Rows are points. A path goes straight from each point to the next, and from the last back to the first. The post is the endless flat space through its rows: a point in 2 columns, a line in 3, a plane in 4, and so on, so that a path can go around it. Count how often the path circles the post. Going back the other way cancels.

Post:
[[-11  -5]]
Path (7 x 2):
[[ 43  28]
 [-11  26]
 [-60  27]
 [-36  21]
 [  6  54]
 [ 57 -28]
 [ 24 -27]]
Times around: 0

Post, 8 rows:
[[  8 -25  35  55 -23  -8   8 -17 -23]
 [ -3 -14  19  11  -3 -34  12 -10  12]
 [ -2   8   6 -37  15  11 -16 -12  32]
 [ 21   1  44 -10  14  26  16  -2  -7]
 [  4 -15 -22  -4  21  13  12  13 -10]
 [-24 -24 -12  -1  -3   6  46   1  18]
 [-17   2 -32  -6  -5  -2  -2  44   6]
 [-18  13 -15 -50 -25  20  10  16 -24]]
Path:
[[ -8  15   4   0   4  21  19  25  12]
 [  0  23   8 -37   7  19   7  22   5]
 [-23  -2  -3   0  23  -2   7   7 -20]
 [ -7 -29   1  15  11  -2  23  11 -17]
 [-10 -19  -6 -15 -15  18  22   4 -17]
 [ 24  12 -20 -44 -11   5   6  21 -11]
 [-14   8 -19  14 -22 -11   8  29  12]
 [ 16  -3 -17  -2  10  14  -1   2 -30]
 [ 30  -3   0 -12  17  34   1  -1  23]
 [ 30 -26   5   9   7  -9  -9  14   8]
 [ -1 -16  15 -20 -29  -1   0  23  -8]
 [ 16  -8   4 -37 -23  23  21   6 -22]
 [ -5  -4 -17  12 -14  10  33  31  -1]
 [ -5  -4  14  14 -18  22  23   0 -13]
 [-60   2  -5   0 -26   1   5  16   8]
 [-11 -21 -24   7   9  17 -14  21 -18]
 [ 19 -18  28 -15   1 -10  10  -3 -20]
 [ 12  -5  14   1  15 -14   4  32 -23]
 [ -7  -4  10 -20  22  29   6 -12 -15]]
Times around: 1

Post:
[[ -1  27 -17  12  23   2 -19   2  35   8  -4 -30 -26  20  -5   2  -9  -6]
 [-17  30 -37  -9  13 -31   4  28  15  22  -7  -6   6 -21  11   9 -13  22]
 [ 37  15   0 -12 -47 -10  12 -15   5  23  19  19  -3 -23  -3  -5  19 -41]
 [  5   5   1  13 -17   2 -38   5   7 -21 -17  12  23 -24   2 -10 -49 -36]
 [ -3 -13  34  18  -3  11  -5 -33  54  14  38 -18  21  32  13  -7  11  15]
 [-28  14  19 -30  -5 -60  26  -7 -26   5 -11  24   2   7 -12  27 -20  15]
 [ 25  24 -28 -28 -11   0 -21 -21  17  -2  -8   3  -4 -13   2  23  30  22]
 [ -4 -21  -4   9   2  -3 -30  11  17  -9   2  16 -26 -29   0  20 -17  30]
 [ 18 -15  -7 -22  34  -7  16 -12  21  28   9  24  -5   1 -37  40  12   6]
 [-29 -14  -1  14 -19  18 -26   9 -26  36 -15  26   2   4 -15  30 -12  -4]
 [ 22 -19   3   3   0  34 -14  -2  -5 -12  36  -2  -2   4   0 -21 -14  -3]
 [-17 -19 -25  27  -4 -23 -51  37  14   7  11  -3  11  19  42  36  -8  10]
 [ -8  25 -12 -42  19 -34   0  24 -10 -10 -16   6  -7 -48 -18  -8  32 -20]
 [  6  40 -18 -28  -9  -2 -13  17  -5  28  28  16 -19  -9  30  29   3 -26]
 [-12  14 -19  21  -9  15  -6 -35 -15 -22  -4   0  -6 -13  12 -26 -16 -36]
 [-11 -16  -8   7 -22  41 -17   1 -16 -12 -36 -20  -7 -38  10   1 -23 -25]
 [  1 -12   2  -8   7 -15   9  13 -10  -6  -2  52  -6  21  25   3  -2  20]]
Path:
[[-21 -52 -18  -8  11  20 -29   4   8  27  -4  14  14 -19   1  41  39 -16]
 [  4 -38 -30  -7  -1 -33  27 -26  12  -3   3  10  -4 -40 -16  -3 -32  18]
 [ -4   6 -43 -11  13 -22 -36  14  -1   5  31  -5   7 -16  28   2   3  19]
 [-10  15  -1  25 -36  -8 -32  -6  -4   8  36 -28 -25 -51  36 -17 -16  29]
 [-10   9   4  29 -29 -38   2  12   6  15   2  31  -1   6  30  21 -12   8]
 [-13  25 -30  -6 -10  -4  -2  33  -6   7  11 -11 -48   0  -1  44  20  -3]
 [-27   0 -24  -7  20 -30  -9   8  19 -17 -10  19 -36 -22 -38  22 -19  -8]
 [ 42  -7 -26 -16 -25 -21 -14   7  21 -10 -10   8   0 -13  -3 -16 -26  27]
 [  8  13   4 -20  26  52 -36  -4  -7  26  -8  -6 -30 -46 -48  16   8 -33]
 [  0 -15   4   3  20  18 -39  -9  -8 -11  13  36  10   8  -7  32  29 -15]
 [-30  -7   3  35  -4 -21 -15  28   2  17 -21  -5  14 -22   6  32 -10  18]
 [ 37   8 -10   7  21  14  26   3 -18  -9  14  31  -2  -4 -22  -7 -21 -20]
 [-26  24 -18 -15  -8   7 -17 -21  -4   8  36  -6  34   9   7  27 -28  10]
 [ -4  -9  12 -39 -18  49 -21  -1  -5  25  -7   9 -10 -19  -5   9  20 -17]
 [ 19 -16 -11 -13   2  -6   4 -10 -24   9  17  35  -2 -44  29 -34  31 -27]
 [  9  22 -14 -25  10  20   1 -34  -7  -4   7   4  21  11  19  22 -16  43]
 [ 35  -8 -16  24  20 -18 -29   5   7 -25   1  14   6  43  13  25 -28 -38]
 [-11  11  21  21   1 -27 -15  -8  15  21 -15  -6  28 -32  16  25 -10 -36]
 [  2  14   9   6 -17   3  -3   8 -12 -34  15  -3 -10 -13  36 -12 -10 -11]
 [  4   5 -28 -13   2  14   2  35   1  20  29   5   2   5 -14   6  -3   6]]
Times around: 3

Post (17 x 18):
[[-21  -4  19 -15   1 -44   2  12  -1  10   7   2 -14 -28   0   1   3  14]
 [ -9 -31 -13  25  -7 -27  35  -5 -20 -14  -1  -5   8 -36  -4   8  -6  18]
 [ 15  -9  19 -17  12  -4 -27  37  25 -40   6 -27   4  18  11  -3  12 -36]
 [ 15 -20 -19 -32 -17 -28  25 -13   5  -2  20  -2  12 -30  18 -19  14  -7]
 [ 18  -1 -32   5 -15  -4  21 -27   3  -1  -6 -10 -27  -4  -4 -28  18  33]
 [  1   3 -12  -3  37   9 -17  39  15  -4  11   2  13   8  17  -4   4   0]
 [-23 -27   2 -20  -1  10   4   1 -13   6 -21   7   4 -50  -5  14  21   5]
 [-11  -9   1 -16 -24   3  22  22 -24 -12   9  28 -11 -22  -9  13   8  26]
 [-22 -12  -7  -5   0  15 -50  28  24 -25  34 -16   9   6  11  14 -12 -18]
 [ 18   3  -3  -3 -26 -16  13 -16 -13   3  -4 -17   8 -11  10  -4  -9  30]
 [  7   0   0 -26  48   6 -20  15  32 -33  24 -23   1  26  13  32  18 -12]
 [-11  -4   7  -4 -17  -9  29 -14 -10   1 -12  -4 -13 -13  41  -1  -1  -3]
 [-15 -10 -34 -13  14 -20 -35  40 -21 -13  -2   7 -14  11   7  17 -10 -19]
 [-34  -1 -28 -20 -15  -2  35   9 -12  -6   0 -17  -7 -33  -5  -6  -9  18]
 [ 12  21  -5   7  -9 -16  15 -34   7 -13  13  -9  13   1  -9  -5  19  -1]
 [ 19 -10  -3   3   8   0   9 -30 -29 -17  17 -13  -5  -5  -2 -23 -17   3]
 [  5  -1 -19   5  16  21 -25  60  -5   5  28 -24  -5  21   6  18  13 -27]]
Path (22 x 18):
[[  0  13  25 -11 -25  13   8   2  -1 -29  -3  -6 -19  -2  24   8   4   8]
 [-14 -25 -10  -4   1 -22  49  12 -25   1   3   2  -5 -19  42   3  14   2]
 [ -5 -12  12 -24  -4 -29 -10  25 -17 -10  21 -24 -14  10  24  19 -13 -12]
 [  0   2  24   5  53  21   9   6  -4 -26  19 -14 -33   5   6  14  25   9]
 [-16   0 -25   8  24  12  -8   7  -6 -10 -18   5  20  -3 -12  -5  17   6]
 [-16 -39   6   9 -26 -16  24   5  -3 -20  -5  -1  33 -24  20  31   4 -24]
 [-28  11 -19 -45  47 -30  16   3  38  -3  -7  16 -38   2   3  25  20   8]
 [ -1   6 -19 -27  17  21  -9  14 -32 -19  22  10  27 -32 -14  -8 -35  25]
 [ 10  22  15  -1  19 -10   6   4 -12  12  19 -21 -19 -17  -6  17  12 -15]
 [-23  18 -17 -34 -12  -7  12   8  22  -9 -19  16 -13  10  17  11   7  10]
 [ -9  15 -10  -6  17 -18  11 -11   7 -20  20   7  21   6 -30 -11 -11  48]
 [-20  -4  -1  -7 -12  17  -7  12 -16  17  -6  21 -16 -11  29 -12  29   5]
 [-10   4 -41   6 -19   4  -3   4 -21 -13  15   8  -8 -13  12  11   4  -4]
 [ 43 -29 -22   1   1 -13  -2  31   6  -9  46  38  28  -7  12  -9   9 -16]
 [ 20 -34 -16 -24  15 -35   9   8  -5 -23  16  -3   3  -4 -30 -18 -13   5]
 [  9 -40 -29  19  -9 -39  10   8 -18 -17  14   1  34 -10 -22 -30  10 -17]
 [-37  24  -6  -1 -19  17  -2  27   2   0  40 -43  20 -16  26  24  -4  13]
 [ -9 -25  -9  -5   6  -5 -13  39  -3   8  -4   4   3 -10 -11 -17  30 -15]
 [-19 -22  -7  -5   1  -7  -5  13   2 -26  11   1  -5   3 -20  25  15 -45]
 [ 16 -38 -26  -6   4   3  -1  -2 -21 -28 -25 -14 -23  -2  23  27  -5  -8]
 [-13 -10 -40 -38   8   8 -28 -14  20   5 -24  13 -15 -33   2 -21  40   0]
 [-11   9   5 -18  -3  28  28  10  14 -41  28 -39  -6  -2  33  22  23 -14]]
Times around: 0
